Each row is a point. Each copy is the shape, with its points in the same order, stretched, turned, moved and blurred by noise. Say if it was mirrored as well.
(in the rows, 128 means zero)

Shape (9 x 3):
[[155 129 100]
 [156 161 113]
 [153 173  94]
 [ 77 119 121]
 [116 141 106]
 [111 107 194]
 [157 120 117]
 [ 99 123 120]
 [110 142 163]]
Copy 1 (9 x 3):
[[108 129 162]
 [105 164 147]
 [ 82 165 157]
 [ 99  91  90]
 [ 91 122 127]
 [187 113  68]
 [129 123 152]
 [107 103 108]
 [145 137  81]]
Copy 1 is: mirrored
Copy 2 (9 x 3):
[[163 113 159]
 [149 134 168]
 [137 121 188]
 [101 112 106]
 [119 113 148]
 [140 161  76]
 [173 117 147]
 [118 114 122]
 [125 153 116]]
Copy 2 is: mirrored

Shape (9 x 4):
[[157  87 140  88]
 [117 145 172  87]
 [129 131 160 148]
 [140 128 135 167]
 [126 143 121 132]
 [103 102 130 166]
 [170  75 115 128]
 [138  83 106 159]
 [176 111 140 118]]
Copy 1 (9 x 4):
[[115  73 176  94]
 [ 55 115 135 134]
 [116 143 160 159]
 [151 161 159 151]
 [125 150 127 132]
 [162 132 138 168]
 [171  97 186  98]
 [188 119 159 132]
 [127 120 186 102]]
Copy 1 is: only turned
Copy 2 (9 x 4):
[[ 89 122  97 150]
 [ 77 125 146 113]
 [122 120 155 151]
 [153 128 147 158]
 [144 139 132 118]
 [155  90 137 148]
 [131 128  89 171]
 [161 109 107 159]
 [107 146 112 160]]
Copy 2 is: mirrored

Shape (9 x 4):
[[156 161  98 134]
 [137 168  68 118]
 [112 102 145 162]
 [139 142 117 162]
 [117 114 133 115]
 [171  97 140 168]
 [125 140 152 142]
 [172 106  82  78]
 [116 123 105  85]]
Copy 1 (9 x 4):
[[185 133 152 128]
 [181 138 159  92]
 [127 119  89 136]
 [172 133 113 128]
 [111 126 139 123]
 [170  91 117 172]
 [133 145 120 145]
 [149  87 209 125]
 [106 128 166 100]]
Copy 1 is: only turned
Copy 2 (9 x 4):
[[133 169 134 150]
 [143 197 125 130]
 [138  97 134 120]
 [145 138 148 139]
 [114 123 111 119]
 [133  95 124 184]
 [117 121 150 124]
 [106 158  62 177]
 [108 157  93 113]]
Copy 2 is: mirrored

Shape (12 x 6):
[[106 132  94 132 141 129]
 [ 86 115 116  94 162 156]
 [155 136 149 131 119  88]
 [143 124 108  67 112 135]
 [143 161 159 105 142 141]
 [125 159  95  90 109 150]
 [145 118 142 134 174  76]
 [130 140 144 111 114 149]
 [ 94 176  98 143 144  90]
 [128 155 144 106 100 138]
 [140 116  91 116 126 159]
 [ 81 113 108 144 121 124]]
Copy 1 (12 x 6):
[[127 144 134 103 111 115]
 [110 108 150 100 117  74]
 [104 127 117 146 149 166]
 [ 92  94 141  87 111 164]
 [106 122 134  92 171 124]
 [117 121 155  62 117 159]
 [ 92 145  92 157 152 121]
 [122 101 151  99 145 136]
 [119 172 146 110 128 149]
 [123 107 164 102 142 160]
 [127 101 121  83 104 125]
 [138 125 154 138  93 112]]
Copy 1 is: mirrored
Copy 2 (12 x 6):
[[125 146 135 169  82 139]
 [111 199  92 162  76 158]
 [167  97 129 117 168 152]
 [163 105  63 146  82 152]
 [116 136  77 140 160 112]
 [137 113  75 164  63  98]
 [147 131 141 160 192 202]
 [128 133  95 115 116 111]
 [143 144 144 196 104 120]
 [146 123  88 114 113  98]
 [114 114 109 150  74 137]
 [140 170 159 127  69 146]]
Copy 2 is: mirrored
Copy 3 (12 x 6):
[[124 141 158 150  88 116]
 [ 79 134 156 165 110 121]
 [163 117  80  93 114 147]
 [125  66 157 102 122 137]
 [137 113 101 123 167 166]
 [136 100 177 118 130 152]
 [130 115  66 139  76 133]
 [138 123 126 107 154 139]
 [133 173 126 152  75 167]
 [146 131 130  99 154 160]
 [140  91 178 129 112  98]
 [114 178 150 136  81 110]]
Copy 3 is: only turned
Copy 4 (12 x 6):
[[123 105 131 113 140 136]
 [145 115 100  85 114 146]
 [138 149 142 151 162  96]
 [134 107  76 139 124  74]
 [122 170  88 115 162  95]
 [100 103  67 140 143 105]
 [164 150 184 100 179 103]
 [121 144  86 135 121 111]
 [109 105 144 126 217 163]
 [114 141  77 153 145 113]
 [112 111 106 111  98  88]
 [135 102 140 134 117 177]]
Copy 4 is: mirrored
